Each row of a before or after table is a point. The points were changed in one or more steps. Then noise was added and the rows were shuffled. The steps act on how far a point lies along the listed directions, d1 being the first. Name the steps. A step turns or swaps two directions, mirrors them in a line or flattens them onto one, adds a multiple of one to another, or multiplies one. Angles are multiples of 10 degrees, from the lower direction toward the higher: turns from -170 to 170, lines from 10 to 170 but not 90. Use the fewest steps. Two steps may share a direction if one is a turn and the other turns, adds or multiplies; they go together, in the order done. Otherwise the lowest direction goes first.

Directions:
(1): [ 12.4 -17.5]
(2): [17.5 12.4]
Before:
[[-4.4 -5.3]
 [-2.9  1.6]
 [ 4.0  2.7]
 [ 5.4 -1.4]
 [ 2.1  5.1]
 [ 2.1 -3.3]
 [ 1.3 -6.4]
 [-6.2  1.2]
 [ 5.6 -4.4]
 [-4.6  2.8]
 [-6.9  0.4]
 [-1.7 -4.8]
 [-6.6 -1.9]]
After (13 x 2):
[[-1.3 -0.6]
 [-5.5 -2.2]
 [-5.3 -2.5]
 [ 3.8  1.9]
 [ 3.3  1.1]
 [-3.5 -1.4]
 [ 4.0  1.8]
 [-2.9 -1.1]
 [-1.3 -1.1]
 [-4.9 -2.3]
 [ 4.5  2.0]
 [ 0.6  0.0]
 [-6.5 -2.7]]
Steps: flatten d1 and d2 onto the line at 80 degrees

Directions:
(1): [-12.9 -19.6   2.7  -9.6 -11.5 -24.4]
(2): [-15.0   3.8 -24.2  22.1   2.5  -7.6]
(3): [ 17.0 -19.6   9.7  23.4   6.2  -4.3]
Before, 9 rows:
[[ 2.6 -4.8  5.6 -3.5  0.2 -4.7]
 [-8.5  1.5 -3.8 -6.7 -4.2 -2.6]
 [-2.9 -1.5 -0.9  0.4 -1.7 -6.5]
 [ 4.4  4.2  1.9 -2.5  2.5  5.6]
 [ 4.0  6.9 -1.2 10.6  6.9  8.6]
 [-1.9 -1.3  2.5  3.1 -0.1  0.4]
 [ 1.1  1.7 -0.3  7.5  1.5  5.1]
 [ 3.9 -5.5  3.1 -3.0 -1.7 -3.2]
 [-3.4 -2.6  0.8 -2.6 -2.7 -3.4]]
After (9 x 6):
[[-3.4 -2.2  0.8 -3.0 -2.9 -3.6]
 [ 5.4  6.5 -1.1 11.4  7.0  8.3]
 [-9.6  3.0 -4.8 -8.9 -5.0 -2.5]
 [ 4.0  4.6  1.2 -2.9  3.0  6.0]
 [-2.6 -1.5 -1.6  0.3 -1.5 -6.7]
 [ 3.9 -6.0  3.6 -2.2 -1.9 -3.5]
 [ 3.1 -5.0  5.9 -3.2  0.6 -4.4]
 [ 1.3  0.8  0.1  8.2  1.8  4.7]
 [-1.7 -2.1  2.7  3.3  0.4  0.7]]
Steps: multiply d3 by 1.3

Directions:
(1): [ 28.9  22.6 -10.7  -3.7  -0.2  10.1  -0.2  10.1   0.7 -27.5  -9.4]
(2): [ 21.6  10.7  22.3   3.5 -10.2  17.8   1.9  -8.2  -3.5  17.1  25.2]
(3): [  8.3   3.0  11.9 -21.5 -27.9 -20.1   9.7   0.9  13.2   8.9 -17.7]
(4): [  1.5 -25.3 -14.6 -14.6 -16.9  22.4  18.6  -4.7 -16.5  -5.6   0.3]
(5): [ 12.6  -8.4 -20.0  22.1 -13.4   9.2 -17.6  -8.9  15.1  17.0 -15.5]
(6): [ -3.5  13.2  10.2   3.5   4.2   6.9  -1.4  -6.2 -32.3  12.5 -30.3]
Before (13 x 11):
[[-7.6  7.4 12.9  0.7  5.0 -8.2 -2.4 -0.2 -2.9  3.3 -7.1]
 [ 1.8 -2.0 -5.8  1.7 -0.3  2.6 -2.6  0.9  5.5  0.6  3.9]
 [ 1.3 -8.3 -8.4  0.5 -2.9  1.6  0.6 -3.3  7.6 -6.5  1.2]
 [ 0.9  7.2  3.9  1.4  3.7 -6.8 -6.2  3.2  6.3  3.2 -7.0]
 [ 1.3 -8.9 -4.2  2.5 -1.9  5.6 -1.4  0.8  5.1  2.4  5.4]
 [-1.3 -3.8 -8.3  9.4 -2.3  2.4 -4.5 -1.5 -2.1  0.9 -9.1]
 [ 7.0 -0.9 -5.8  5.9 -6.6  4.3 -3.4 -3.3  3.0  5.2 -6.5]
 [ 6.7 -4.0 -7.0  0.0 -7.3  0.0 -2.6  2.4  9.9 -0.6  1.8]
 [-0.6 -4.5 -7.1  5.4 -2.4 -0.4 -3.5 -3.5  8.9  4.9 -3.4]
 [ 3.1 -0.2 -5.7  3.0 -1.7  1.5 -3.8  0.6  5.1 -4.0  0.7]
 [-5.8 -0.5  4.9 -1.9  0.9 -4.2  0.6  0.7 -2.4  7.7 -5.1]
 [ 0.3 -4.3 -3.1 -2.8 -6.7  5.8  2.7 -1.4 -0.4 -2.5  4.0]
 [ 4.6 -0.6  1.3  2.0 -0.3  2.3  1.4  1.2  1.1  0.7  6.4]]
After, 13 rows:
[[-9.1  3.6  8.1  1.0  4.4 -8.4 -1.8  0.3 -1.0  0.7 -8.4]
 [ 2.6  0.4 -2.5  2.6 -0.2  2.7 -2.2 -0.1  5.2  1.7  4.9]
 [-5.2 -3.2 -0.5  0.8 -0.8 -3.2 -1.5  0.3  1.4  8.6 -7.6]
 [ 1.3 -4.2 -2.3 -1.3 -7.0  7.1  1.0 -2.0 -0.1 -0.6  3.1]
 [ 8.7  0.1 -2.1  0.4 -5.8  0.1 -2.4  1.5  8.1  0.7  4.8]
 [ 3.9 -6.1 -5.2  2.3 -3.6  2.4  0.2 -3.9  8.3 -3.7  5.3]
 [ 5.1  1.2  2.5  2.1  0.5  3.3  2.1  0.3 -1.8  2.2  4.9]
 [-0.9  7.5  5.7 -2.2  5.7 -8.5 -3.1  4.4  5.6  0.3 -3.2]
 [ 3.9 -6.9 -2.4  5.3 -3.3  6.6 -3.8 -0.9  5.8  6.7  5.0]
 [ 0.9 -3.1 -6.3  7.4 -2.2 -1.0 -5.7 -4.1 12.0  6.7 -2.8]
 [-2.2 -3.0 -8.8  9.4 -0.7 -0.6 -6.3 -0.2  1.9 -0.2 -7.5]
 [ 5.2  1.9 -4.2  6.5 -4.2  1.1 -5.3 -1.2  3.8  4.4 -7.0]
 [ 2.5  2.1 -1.9  1.7  0.2  1.2 -2.1  1.3  3.4 -3.6  4.5]]
Steps: turn d4 and d5 by 20 degrees; add -1 times d1 to d5; turn d2 and d6 by 30 degrees
